Each point is reached from the start by the listed moves, each made once or not at all, plus a little noise. Is the number of moves made odd or even? Then give how often each move was made.
In the rows, zero is written as 128.

Moves:
(1): [155 120  73]
(2): [138 177  91]
Start: [126 122 111]
Points:
[127 124 111] => even (0, 0)
[157 116  57] => odd (1, 0)
[164 164  16] => even (1, 1)

Moves:
(1): [160 143 124 120 137 136]
(2): [111 157 159 115 132 113]
(3): [135 109 130 122 125 100]
(4): [135 130 132 182  82 113]
Start: [119 160  96  87 135  65]
Points:
[116 171 133 124  87   7] => odd (0, 1, 1, 1)
[135 203 123  66 147  59] => even (1, 1, 0, 0)
[126 141  98  82 131  38] => odd (0, 0, 1, 0)
[141 205 127 119 100  46] => odd (1, 1, 0, 1)
[157 156  93  74 141  44] => even (1, 0, 1, 0)

Moves:
(1): [164 123 136 136 132 105 120 116 143 134 122]
(2): [136 158 127 128 128 133 113 134 142 124 113]
(3): [136 139 172 134 139 135 140 124 107 124 115]
(4): [119 139 106 164 118 143 127 111 137 139 136]
(5): [146 121 142 129 170 137 112 157 145 133 131]
(6): [131 113 126 115 101 141 141 113 147 110 121]
(7): [122 116 114 157 123 100 156 137 104 113 136]
(8): [172  94 129 147 132 107 109 156  91 122 144]
Start: [ 98 151 100 150 116 144 124 106 144 127 146]
Points:
[156 161 120 210 133 141 135  99 176 107 124] => odd (1, 1, 1, 1, 1, 1, 1, 0)
[184  94 137 200 100  93 149 111  95  90 143] => odd (1, 0, 1, 0, 0, 1, 1, 1)
[125 170  88 173 120 187 103 108 202 118 135] => even (0, 1, 0, 1, 1, 1, 0, 0)
[179 152 114 249 121 100 119 117 101 114 146] => even (1, 1, 1, 1, 0, 0, 1, 1)
[156  81 101 183 129 115 131 155 120  88 165] => even (0, 0, 0, 0, 1, 1, 1, 1)
[174 125  67 229  80 106 122 101 142  99 148] => even (1, 1, 0, 1, 0, 1, 1, 1)

Moves:
(1): [148 138  87 128  89 131 118 121 105  99]
(2): [137 171 154 130 126 107 118 132 148 111]
(3): [157 130 143 115 155 138 119 104 115 131]
(4): [141 137 130 155 136 134 147 145 108 125]
(5): [130 145 100 121 120 133 135 123 129 141]
(6): [110 154 137 141 102 156  79 132 136 107]
(7): [148 139 130 110 100 154 174 118 103 117]
(8): [135 108 111 106 143 132 109 179 111 126]
(9): [156 109 144 126 122 122 104 147 150 150]
Start: [145  96 105 125 125 117 143 106 127 103]
Points:
[146 135 116 119  70 170 139  99 110  71] => even (0, 0, 0, 0, 0, 1, 1, 0, 0)
[183 111  88  88  71 176 107 166 117 105] => odd (0, 0, 0, 0, 1, 1, 1, 1, 1)
[249 122 108 118 129 115  89 167  95  76] => even (1, 1, 1, 1, 0, 0, 0, 1, 1)
[197 166 115 164  62 126  68 144 137  57] => odd (1, 1, 0, 1, 0, 1, 0, 0, 1)
[172 130 103 156  92 150  96 141 140 115] => even (0, 0, 0, 1, 1, 1, 0, 0, 1)
[202 122  46  89  35 178  96 157  95  76] => even (1, 0, 0, 0, 1, 1, 1, 1, 1)
[175  94  93 116 112 115 126 121 151 138] => even (0, 0, 0, 0, 1, 0, 0, 0, 1)

Moves:
(1): [117 138  77 116 156 114  95 123 114  79 105 133 145 169  70]
(2): [115 130 135 138  98 134 171 163 134 125 166 142 138 171 128]
(3): [109 133 150 144 149 125 140 121 123 134 148 101 145 129 139]
(4): [105 128 124 173 138 137 102 131 128  90 150 135 145 129 151]
(5): [134 120 114 116 143 152 116 155 128 101 135 114 129 122 144]
(6): [121 114 123 134 106 137 125 131 163 128 136 126 133 132 109]
(7): [104 106 117 176 194  72 138 121 131 117 146 120 129 176 116]
(8): [130 117 133 103 118 123 106 129 124 141 113 166 180 130 110]
(9): [131 146 145 149 159 135 135 136 165 132 116 143 141 137 141]
(10): [141 126 114 145 140 148 131 139 119 125 114 126 132 128 127]
(11): [120 112 150 125 107 165 106 148 137 113 147 161 136 144  92]
(12): [130 125 163 131 122 133 157 109 143 130 141 150 150 116 138]
Start: [119 120 139  96 124 128 128 123 147 106 143 107 104 127 132]
Points:
[ 60 116 139 161 249  99 102 131 175  37 170 123 160 241  54] => odd (1, 0, 1, 0, 0, 0, 1, 0, 1, 0, 1, 0)
[ 43  87 215 232 203 138 137 124 243  53 228 147 187 195 119] => odd (0, 0, 1, 1, 0, 1, 1, 0, 1, 0, 1, 1)
[ 94 114 186 112 121 164 200 159 160  86 222 103 155 153 169] => even (0, 1, 1, 0, 1, 0, 0, 0, 0, 0, 0, 1)
[ 97  92 183 181 190 173 188 200 209  52 213 168 163 229 121] => odd (0, 1, 0, 0, 1, 0, 1, 0, 1, 1, 1, 1)
[ 63  88 211 217 226 144 119 133 192  61 194 186 237 194 126] => even (0, 0, 1, 1, 0, 0, 1, 1, 1, 1, 1, 1)

Moves:
(1): [113 141 131 135 108 140 124 142 124 126 145 140 127 134 140 106 124 134]
(2): [151 127 115 131 113 123 127 141 116 151 132 129 149 132 104 131 121 114]
(3): [153 118 132 136 108  98 132 133 140 131 114 149 125 137 127 141 136 131]
(4): [114 111 110 122 116 124 125 144 123 153 117 120 122 147 128 114 135 139]
(5): [124 128 115 142 144 129 115 130 137 118 114 120 129 135 128 137 136 132]
(6): [138 124 132 135 143 142 131 124 145 130 132 132 135 134 123 131 124 148]
(7): [114 132 118 142 146 103 142 134 128 132 135 152 134 129 124 127 147 129]
(8): [141 117 120 155 129 132 128 127 131 139 128 111 120 132 112 114 109 130]
(9): [124 133 119 125 110 131 130 133 133 123 131 122 124 112 134 122 116 131]
(10): [134 124 128 114 133 110 128 132 141 122 117 111 151 116 119 119 132 111]
(11): [113 104 132 148 140 126 152 137 113 113 157 128 141 145 131 121 140 136]
(12): [129 121 116 127 140 131 139 109 132 113 154 163 116 110 145 106 123 113]
(13): [128 115 114 124 137 153 153 124 136 142 105 133 118 134 125 139 129 112]
(14): [123 138 114 141 137 134 128 126 110 138 132 142 140 127 134 122 112 135]
(15): [126 131 131 112 136 132 137 143 114 139 127 137 117 121 140 134 126 123]
(16): [115 111 134 133 138 130 115 103 125 137 149 142 109 129 135 140  88 101]
(17): [140 125 125 111 136 127 149 123 132 147 122 115 127 157 134 153 138 110]
(18): [127 116 132 145 130 121 111 120 115 163 140 138 135 125 141 135 125 114]
Start: [131  98 115 140 146 122 157 143 115 129 140 112 129 119 121 155 128 131]
Points:
[174  83 109 164 133 118 175 164 137 152 134 121 111 113 119 157 100 156] => odd (0, 0, 1, 0, 0, 1, 0, 1, 1, 0, 0, 0, 0, 0, 1, 0, 0, 0)
[166  47  56 219 184  90 177 124 105 249 132 163 134 176 104 214  89  60] => even (0, 1, 1, 0, 1, 0, 1, 1, 0, 0, 0, 0, 1, 1, 0, 1, 1, 1)
[171  74 108 178 138 108 170 144 161 121 163 152 133 112 118 105 107 131] => even (1, 0, 1, 0, 0, 1, 0, 1, 0, 1, 0, 1, 0, 0, 0, 0, 0, 0)
[132  42  63 156 116  90 197 157  94 175 204 166 151 157 145 123  83  78] => odd (1, 1, 1, 1, 0, 0, 0, 0, 1, 1, 1, 1, 0, 1, 0, 1, 1, 0)
[110  50  67 229 153 102 199 182  87 191 219 211 129 135 163  94 108 159] => even (1, 0, 1, 1, 0, 1, 1, 1, 1, 0, 1, 1, 0, 1, 1, 0, 0, 1)
[143 112  96 148 105 113 179 161 113 155 146 139 133 145 150 160 112 134] => odd (1, 0, 1, 0, 0, 0, 0, 0, 1, 0, 0, 0, 0, 1, 0, 0, 1, 0)
[130  35  93 211 160 106 175 123  74 172 222 192 104 104 167 138  51  93] => odd (0, 0, 1, 0, 0, 0, 0, 1, 1, 0, 1, 1, 0, 1, 1, 1, 0, 1)
[139  93  90 161 173 171 191 167 118 170 130 123 141 120 118 123  87 129] => odd (1, 0, 0, 0, 0, 1, 0, 1, 0, 1, 0, 0, 1, 1, 1, 0, 0, 0)

Moves:
(1): [ 96 132 134 120 119 132 130 112 134 122 134 129 136 125 123 111 137 119
 111 153 125]
(2): [110  94 164 115 119 145 151 110 157 125 125 144 138  97 113 104 126 141
 157 119 120]
(3): [141 128 119 116 135 129 119 136 132 108 134 116 130 101 140 115 111 146
 130 130 138]
(4): [128 185 137 129 126 150 119 138 154 127 132 122 129 120 127 131 104 100
 144 112 124]
(5): [133 140 134 165 108 130 122 129 139 117 131 143 124 125 130 133 131 137
 127 126 129]
(6): [138 135 124 141 138 133 110 116 123 131 124 123 128 132 137 123 126 127
 124 125 133]
(7): [127 131 128 157 121 110 133 134 110 128 111 129 142 121 135 132 142 149
 101 117 130]
(8): [121 117 126 145 136 104 111 126 131 120 114 108 133  92 125 141 129 111
 129 147 164]
(9): [125 118 120 122 112 136 122 109 114 112 127 139 127 129 129 128 131 117
 131 104 138]
(10): [115 100 133 119 131 141 130 114 136 117 129 119 123 133 143 132 130 128
 133 115 109]
(11): [135 132 139 134 148 141 131 112 119 116 125 118 125 130 139 146 135 137
 139 118 116]
(12): [129 135 140 125 128 133 120 127 132 129 119 130 122 117 117 129 141 136
 143 130 130]
(13): [126 102 131 138 181 150 134 131 146 146 132 132 128 116 120 113 124 158
 137 100 138]
(14): [118 142 143 118 148 112 122 144 112 135 121 131 122 111 123 135 116 118
 129 120 121]
(15): [129 123 122 114 118 136 126 128 134 128 133 127 137 113 139 134 117 113
 136 139 112]
(16): [128 150 134 138 124 120 121 122 142 120 112 150 131 120 116 113 140 120
 145 131 136]
(17): [146 135 141 128 116 134 126 131 120 116 122 145 133 125 131 116 151 112
 123 106 113]
(18): [128 124 129 130 130 130 119 138 130 107 108 117 127 132 113 146 123 145
 129 162 127]
(19): [141 115 112 139 121 125 126 136 111 137 127 115 135 129 129 121 136 128
 142 134 133]
(20): [140 140 113 139 127 126  97 134 152 138 150 124 135 166 106 127 122 140
 131 143 152]
Start: [127 143 125 123 103 121 121 145 154 131 109 131 127 134 131 125 131 111
 136 120 123]
Points:
[117 206 154 197 124 137  57 130 174 109  76 159 144  51 112  84 148  51
 169  70 170] => odd (1, 0, 0, 1, 1, 1, 0, 1, 1, 0, 0, 0, 1, 1, 0, 1, 1, 0, 1, 0)
[115  95 140 168 143 167 108 108 189 151 116 119 177 111 119  85 143 171
 162 115 131] => odd (1, 1, 0, 0, 0, 1, 1, 0, 0, 0, 1, 0, 1, 0, 1, 0, 0, 0, 1, 1)
[105 139 165 119 121 118  58 134 203  81  75 105 161  32  77 114 127 131
 221 209 164] => even (1, 1, 1, 0, 0, 0, 0, 1, 0, 0, 1, 1, 0, 1, 1, 1, 0, 1, 1, 1)
[101 142 190  86  87 166  95 100 176 102 113 166 148  96  98 103 155  93
 185 100 100] => odd (1, 1, 0, 0, 0, 0, 0, 0, 1, 0, 1, 1, 0, 1, 1, 0, 1, 0, 0, 1)
[160 249 138 141  69 144  32 173 203  62 100 166 140  96 104 125  98  79
 182 113 134] => even (0, 0, 1, 1, 1, 0, 0, 0, 1, 0, 0, 0, 0, 1, 1, 1, 1, 1, 0, 1)

Moves:
(1): [135 130 132 121 150 108 137 115 120 141 127 142 144 131 132 111 113 137
 132 171 129 112 141 131]
(2): [145 124 154 112 118 143 125 149 123 138 112 112 124 107 113 124 122  99
 118 129 138 118 144 139]
(3): [130 125 114 128 123 135 119 145 119 124 137 113 125 129 135 132 123 124
 128 104 114 115 133 142]
(4): [139 128 132 128 141 129 140 128 110 115 125 117 124 114 142 122 148 127
 113 127 112 124 136 127]
(5): [127 123 122 132 124 128 127 113 135 111 125 132 124 124 121 138 122 120
 133 117 122 125 123 133]
(6): [123 124 100 114 110 113 134 133 139 136 130 138 156 111 115 131 124 128
 148 131 124 118 121 115]
(7): [127 136 142 121 122 152 129 116 144 133 146 132 144 131 127 132 150 130
 128 126 127 115 127 143]
(8): [113 122 150 148 115 123 123 110 113 123 117 121 119 138 128 149 140 135
 127 125 107 117 131 126]
(9): [133 115 116 113 117 122 126 127 123 134 129 110 130 128 135 134 138 119
 133 123 133 137 131 146]
(10): [109 121 123 125 122 130 136 116 126 127 132 133 128 141 139 140 131 137
 118 118 112 136 106 119]
(11): [133 120 144 143 137 128 128 137 133 139 123 122 135 100 125 111  91 144
 110 147 118 131 114 107]
(12): [141 141 133 124 128 128 102 118 122 133 131 120 135 119 132 126 120 113
 125 128 118 140 138 120]
(13): [137 114 120 133 112 124 152 134 147 111 130 131 144 134 127 124 127 135
 132 141 145 127 142 102]
(14): [158 134 116 123 141 126 128 127 145 130 117 122 127 130 117 155 119 140
 127 129 121 121 149 121]
(15): [140 118 134 143 118 140 117 135 131 126 114 135 131 140 127 119 112 152
 125 108 126 131 113 114]
(16): [123 118 146 132 135 133 117 119 109 114 119 123 117 108 142 131 123 125
 123 142 134 135 123 124]
(17): [155 128 123 123 123 134 139 124 144 136 154 118 111 118 123 133 118 124
 137 118 138 123 129 114]
(18): [128 130 146 131 126 120 139 136 135 115 121 125 111 139 118 138 120 141
 137 124 105 119 121 115]
(19): [112 123 126 114 134 135 128 116 147 131 128 126 119 130 104 135 135 141
 125 116 120 133 136 124]
(20): [129 115 119 137 146 110 128 132 139 118 125 135 127 119 132 125 131 115
 133 122 125 126 134 124]
(21): [116 125 136 139 123 142 122 124 126 144 130 127 133 138 114 114 128 128
 134 147 104 128 119 103]
(22): [118 123 122 142 126 135 117 106 128 138 116 123 127 121 153 128 117 129
 136 113 119 132 126 141]
(23): [124 131 136 118 129 131 141 135 111 122 128 141 148 135 131 133 116 133
 130 133 126 154 122 128]
(24): [131 127 152 135 160 136 144 107 128 134 111  96 143 124 130 137  98 126
 135 149 117 112 124 127]
Start: [129 118 115 116 124 123 145 127 126 128 127 113 117 129 146 126 141 144
 139 146 132 125 117 123]
Points:
[187  85 103  92 152 106 150 102 173 135 113  72 115  43 125 160  56 141
 138 120  27  80 149  75] => odd (1, 1, 1, 1, 1, 1, 0, 0, 0, 1, 1, 1, 0, 1, 0, 0, 1, 1, 1, 1, 0, 1, 0, 0)
[184  60  97  99 107 143 184  83 163 128  92   7 125  75 124 204 108 126
 164 107  79  67 176 120] => odd (0, 1, 1, 1, 1, 1, 0, 1, 1, 0, 0, 0, 1, 1, 0, 0, 1, 0, 1, 0, 0, 1, 0, 1)
[132 106 148 142 121 116 117 115 103 109 104 129 135 140 157 138 118 152
 139 121  95 155 120  93] => odd (0, 0, 0, 0, 0, 0, 0, 1, 0, 0, 0, 1, 0, 0, 1, 0, 0, 0, 0, 1, 0, 0, 1, 0)
[146  71 169 132 142 120 121  99 114 154 102  58 102  33 134 118  77 134
 144 170  13  78 142  55] => odd (1, 1, 1, 1, 0, 1, 0, 1, 0, 0, 1, 1, 0, 0, 0, 1, 1, 1, 1, 1, 1, 1, 0, 0)
[183  93 153 128 173 114 150  62 114 161  74  74 216  79 178 148  70 178
 150 189  45 102 132 102] => even (1, 0, 0, 1, 0, 1, 1, 1, 1, 0, 1, 1, 0, 1, 1, 0, 0, 0, 0, 1, 0, 1, 1, 1)
[117  23 203 181 100 177 144  87 134 110  70  35 133 100 163 157  67 153
 141 133  31  79  84  85] => even (0, 1, 1, 0, 1, 0, 1, 1, 1, 1, 1, 0, 1, 0, 1, 1, 0, 1, 0, 1, 1, 1, 0, 1)
